Each row is a point. Two turns around zero, p and q, are shown by what they do to some points. Where does a point land after both, in the order given? Backwards means that the second turn is done in reverse. Each puzzle has new turns, and all numbers are rounded.

Turn p:
[32 25] => [33 23]
[ -1 -16] => [ -2 -16]
[-31  -9] => [-31  -7]
Turn q:
[13  1] => [13  3]
[  3 -25] => [  7 -24]
[-24  45] => [-30  41]
[  9 -21] => [ 12 -20]
Where do these land?
p, then q: [-15  -9] => [-14 -10]
q, then p: [-6 12] => [-7 11]
p, then q: [-11  33] => [-14  32]
q, then p: [ 32 -35] => [ 35 -32]

Turn p:
[ 11 -20  38] => [  2 -23  38]
[-34 -22  -3] => [-37 -15  -9]
[ 27  16 -16] => [ 31  11 -11]
[ -4  27 -18] => [  4  28 -16]
Turn q:
[33 13  7] => [31 13 14]
[ 3  3 20] => [-2  5 20]
[ 16 -14   5] => [ 13 -13  11]
[-52  -2 -32] => [-42  -5 -44]
Where do these land?
p, then q backwards: [  1  -8 -22] => [ -3  -4 -23]
q, then p: [  9 -60 -13] => [ -1 -62  -6]
q, then p backwards: [19 27 18] => [12 32 16]
p, then q backwards: [-15  30  13] => [-8 29 19]
q, then p backwards: [-14  10   4] => [-16   8   0]

Turn p:
[ -7  13  16 -61] => [  3  15  13 -62]
[-17  -2  -6  22] => [-19  -3 -10  18]
[ 9 24 23 25] => [ 1 30 16 26]
[  7 -26  -4   4] => [  5 -26   5   6]
[  8 -22 -18  -2] => [ 10 -26  -9   0]
[  0  13 -12  11] => [  1   9 -15  10]
Turn q:
[ -4  -6 -14  16] => [ -1  -7 -18  11]
[  2  19 -25   8] => [ -3  18 -27  -2]
[18  0 -7 -9] => [18  7 -2 -9]
[  9  -8 -20  -1] => [ 14  -4 -17  -5]
[ 0 -7 12  2] => [ 1 -6 11  6]
[ 8  1 76 -6] => [-3  6 74 18]
[-34   1 -22 -10] => [-27 -14 -21 -19]
Where do these land?
q, then p: [ 22 -19 -16   9] => [ 29 -12  -6  13]
q, then p: [ 16  14   1 -10] => [12 19  2 -8]
q, then p backwards: [ 24 -16  -6   4] => [ 28  -2 -11   0]
q, then p: [18 14 39  2] => [-3 31 29 14]
p, then q: [ 8 11 -1 11] => [ 1 13 -6 10]
q, then p backwards: [-50 -13 -17 -27] => [-43 -31 -13 -27]
p, then q: [-39   9   1  11] => [-38  -7 -15  -5]

Turn p:
[ 21   7 -14 -24 -14 -34] => [ 25   5 -14 -17 -15 -36]
[-26  11  12  -6  -1  -2] => [-23  12  12 -12  -6   1]
[  4  19 -19 -21  34  35] => [  3  21 -32 -17  21  36]
[ -8 -28  39  19  20  24] => [-12 -24  36   6  29  28]
[-23 -27  -1  16   9   3] => [-28 -25   2   9   9   4]
[ 30  21 -33 -23 -54 -18] => [ 40  13 -25  -2 -56 -25]
[ 2 -3 15 40  5 -8] => [-6 -2 21 33 16 -9]
Turn q:
[ 19   0 -33   9 -12  38] => [ 21  15 -24  15  -5  40]
[-22   6  44 -36 -18  23] => [-10   7  37 -51 -16  14]
[ 11   0  19  42   6 -56] => [ -3 -13  20  44   0 -53]
[-21 -18  26 -17   2   5] => [-14 -21  20 -26  -3   5]
[ -4 -10  20  -8 -12 -57] => [ -7 -21   8  -6 -21 -54]
[ -6  22 -23  12   5   6] => [-11  23 -16  14   9   6]
[  0 -10 -35   3   8  24] => [  2  -2 -30   8   9  30]
[ 22   9 -18  -5  19  17] => [ 21  12 -15   1  24  12]
Where do these land?
q, then p: [-13  18  20 -37  48 -14] => [-14   8  -7 -52  37 -18]
q, then p: [ 21   2  -2 -14  13 -14] => [ 16  -1 -12  -6  15 -19]
p, then q: [  7 -27 -42 -18   2  16] => [ 12 -18 -45   3  -9  24]
q, then p: [-6 27 31 46 13 -4] => [-23  22  45  19  25  -6]
q, then p: [ 17 -17  23   2 -26  16] => [ 29 -12  26   2 -15  14]
q, then p: [-18  46 -34  42   9  20] => [-36  49 -12  38  10  20]
q, then p backwards: [-15   0   1   1 -38   4] => [-20  10  -4  -8 -32   9]
p, then q: [ 29 -21  -6 -17 -20 -25] => [ 33 -22 -12   1 -18 -24]
p, then q: [-23 -28  10  -5  -2   2] => [-15 -27   6 -17  -9  10]

Turn p:
[ 18  19 -20  -7  -2  -4] => [  4  20 -26  -5   3   5]
[ -7  19 -16  10   8  76] => [-46  26  23 -23  22  48]
[ -9   2 -27  10   6  -8] => [-14  11 -12  21 -10   3]
[-13  -2  39  -6   9 -19] => [ 11 -14  21  -4   4 -37]
[ -5   4  41   5 -34 -21] => [ 35  -7  25 -19 -27 -21]
[ -8 -25 -24 -25   9 -13] => [-17 -27 -30  13  -3  -5]
[ 26 -18   7  12   4 -11] => [28 -9 -1 16 12  7]
Turn q:
[ 15 -32  -4  -6  -6  23] => [ 31 -20   1 -20  -3   8]
[-19  -2   8  11 -32 -36] => [-33 -14   3   2 -26 -30]
[-21  38   1  26  46  23] => [-23  17  -8  33  34  46]
[ 18  -9  14   8 -15 -31] => [  1 -13  16  11  -8 -35]
[-18  32  17  -5  18  15] => [-21  26  13   5  13  27]
[ 26  -9 -29 -20 -10  26] => [ 44   9 -17 -15 -14   9]
[ -2 -17  -6 -15  -1 -20] => [  0  -3  -7 -17   4 -24]
Where do these land?
q, then p: [ 10  27  -1   2  15 -10] => [ 1 30 11 11  2 -7]
p, then q: [-21 -12  28 -41  -6  51] => [-11   0  15 -68  25   1]
p, then q backwards: [ 9 -2 18 42 -4 21] => [20 16 33 -3  8 28]
q, then p: [ 14  22  25 -15   2  -8] => [ 15  18  19 -11   5 -24]
p, then q: [-40  13  -8 -32  11 -30] => [-37  -4 -27  -8 -14 -39]
q, then p: [  8 -16 -44  13  21   9] => [ -8   6 -31  26  14  31]
p, then q: [  0 -28 -14  20  -5 -14] => [ 10 -30  -1  16 -15  10]
q, then p: [ 22 -18  11   6 -17 -34] => [ 34 -17  -3  19 -15 -20]
p, then q backwards: [ -3  14 -15   6 -17  14] => [-14  17  -3 -12 -10  16]

Turn p:
[-27 -29 -27   6  28  26  17   2] => [-19 -14 -39   9  11  -5  42   7]
[ 28  40  17   1 -25  18   8   2] => [  7  10  44  -6 -23  26  -3  17]
[ 29 -27   5  26  -4 -31  -4 -19] => [ 18 -37  14  10  13  -6 -16 -34]
[-16  14  10   5 -31   9  15  17] => [ -9   7   3  21 -25  12 -13  25]
[ -7  26 -42 -32  30  -8  15 -30] => [ 21  46 -18  -4  24  17  36 -21]
[-14 -33  20 -23 -19   2 -24 -18] => [-41   1  -7  -8  -9 -11 -24 -31]
[ 41  13   6 -32  26 -27  18  26] => [ 42  23  28  -7  -9 -42  18  -4]
[-30 -17  26  40   1  12  -8   3] => [-32 -32  -6  14  20  -1 -18  25]
[ -5  13 -15   9  -7  -2 -38  17] => [ 12  -4 -19 -29  -3   9 -23  16]
Turn q:
[-41   1  26 -24  31  13   0 -34] => [-24   6 -10 -19  12 -42  36 -32]
[-23   3 -13 -42  28 -15 -34  12] => [-16  32  22 -17 -33 -34 -11 -19]
[ 25  30   3   7 -22  29  12  22] => [41 11 -4  0  1 37 16 10]
[  2  14 -31   7   2  11 -39  21] => [ 14  36  12   5  -6  12 -34 -17]
[ 29  -2  13  -2  -9 -23  -6   0] => [  2 -24  29   6  -9  10   0   8]
[  9 -27  35  17  27 -32  25 -37] => [-22 -52  13   3  34 -33  14  15]
[ 21   2  34  10 -42  -3 -14  11] => [ -5 -10  23  23  -4  46  21   4]
[-40 -16 -23  19   3  32  30  24] => [-10  36 -54  -3  17  -1  -7  25]
[  9 -26 -15  -1 -15  14  12  -2] => [ -9 -11 -19 -17   1  21 -14   9]
[  8  21 -29   7  -3 -27  12 -17] => [ 26 -23 -10  19 -15 -17 -21  -3]
Where do these land?
p, then q: [-15  -3  13  14  27  -4  35 -28] => [  6   3  -6  10  43 -32   4  17]
q, then p backwards: [-13   6 -33 -16  12 -10 -19 -28] => [  9 -32   6 -22 -17 -27 -19   1]
q, then p: [ 14  13  27  -6  -4 -27  15 -26] => [ -6 -27   5  34  -5 -21   3 -19]
p, then q: [  8   1  25 -14  19 -28 -12 -13] => [  1 -12  31   6   1 -29   9 -16]
p, then q: [  4 -39 -13   8 -47  -2 -15  49] => [-34 -12  -7  16 -32  48 -40  -4]
p, then q: [ -8   0 -34  26   4   2 -19  12] => [  3   8  -5 -33  -7  11 -32  10]
p, then q backwards: [-17  10  19  12 -13  12  16  14] => [ -2 -13   5  11 -11 -25   4  24]
p, then q backwards: [ 49  10 -14  20 -30   8  21 -21] => [ 43  26  17 -11 -36  -5 -24  -6]
p, then q: [-14  -7  -8 -36  19 -27 -11  34] => [ 25 -14  15  20 -41 -16 -24   1]
p, then q: [ -8   9  18  -7  13  76 -12   8] => [-22  40 -33 -10 -32 -11  40  27]

Turn p:
[ 33 -15  36  24   6  18   7  22  17] => [ 13 -21  34 -23  38  10  -8 -17  11]
[-20  14 -30  35 -26  33  -5 -40   7] => [  5 -11   4  24 -49  44  25 -19  -4]
[ 27 -22  34 -40  12 -26  -1 -12   8] => [ -1   8 -16 -36  23 -45 -10 -25  -8]
[-30  36   2  20  27   0   8  24 -12] => [-30   4  27  25   9  13  -2  36 -17]
[-13 -24   6  17  -3  29 -36 -43 -23] => [  3 -17 -32 -17 -19  46  -3 -21 -32]
[ 22  31 -36 -31 -15 -26 -11  -3   3] => [ 18  29 -25  32   1 -31  30   1   8]
[-26 -13   7  18  18   0  16   2  23] => [-29 -24  20   1 -11  -1 -19  -4   6]
[ -3  20 -16  -1 -40  -5 -37  22   6] => [ 25  32 -13  41   5  18 -11  -6  14]
[ 21 -36  14  -4  33 -20  17  27  -1] => [ -2 -30   2 -27  32 -32 -20  17  10]
[  0  -2 -30 -37  -7  32  30  20   4] => [-11  17  -5 -17 -10   1  26  22  52]
[-11  11  12   1  -6 -36  12 -18 -32] => [ 11  13   4  -2 -20 -22  -9  17 -40]
Turn q:
[ 18  -5 -51 -17 -33  -2 -23   2  -7] => [ -3   5 -44 -11 -40 -30  -1  12  16]
[  0  -3 -22  -4 -27   7 -27 -47 -27] => [-33 -29 -31  -8 -37   1 -14  13 -13]
[ 25 -11  24  16  52 -36  38  14  16] => [ 34   3  42  45  25 -14   5 -40  -8]
[ -4  -3  25 -22  13  26  26   0  24] => [ 18  14  32 -17   0  32 -10 -16   5]
[-12 -22 -13 -18 -29  -3 -58  -1 -14] => [-10 -26 -49 -39   1 -21 -15  12   5]
[ -1  36  29 -11  18 -12  21  15   3] => [-11  33  33  12  27   2 -14  -7   0]
[ 13  -1  41  32   2 -18  44  19  18] => [ 32   5  56  25  22  -6  11  15 -13]
[-1 17 -4 15 16 -9 -2  3 43] => [ 8 -2 11 26 14  9  1  0 40]
[ -2  -1 -12  12  -8  44 -26  -4 -40] => [-12   2 -47 -11  -8  27   9  16 -31]
[-36  -7 -17  -3  -5   4   7   0 -15] => [-23  -4  -2 -23  -4   1  29  -5  -1]
Where do these land?
p, then q: [ 43 -14  -8  -1  13  12  11  -7  20] => [ 19 -15  29   2 -20  -4  -3 -34   5]
p, then q: [ 54  27 -24 -37 -24 -25  14   8  56] => [ -1 -19  60  68  -7 -18 -12  -6  31]
q, then p: [-41   0  -5  13 -12  14  12  26  -9] => [-28  15  20 -20  -3 -18  10  25  17]
p, then q: [ 29   8 -40 -24  -1 -41  -1  -6  22] => [  2 -17  21  46 -12 -40  19   0  18]
p, then q: [-35 -14   4  37  -7  13 -30  15  -6] => [ 14 -12 -44 -14   7  35   4  19  -8]
p, then q: [-41  -4  17  -4   2  32 -15 -22  -7] => [-30   6 -17 -36 -13  29   5  14  -2]
p, then q: [-16   9  29   8 -33  12 -16  21 -33] => [ -3  36 -33   4  11  28 -26  15 -10]
q, then p: [ 21   3  20 -13  36 -27  12  -1  25] => [  2 -21   4   3  14   1   2 -40 -39]
q, then p: [  4 -14  -9  -9  38   7  24  -8 -19] => [ 10   0   3 -17 -31   9  23  -7 -29]
p, then q: [ 26 -24  -5  -6   0 -33  35 -31  15] => [  3 -25  23  -3 -18 -53 -20  -7  -2]
q, then p: [-22  -8  14   1  -8  17 -33  13 -35] => [-22   2 -34  -6   0  -3  12  41  10]
q, then p: [-22  31   7  34  -6  17 -12  -7 -28] => [-27  -6  10   1  -4  29  -9  45  12]
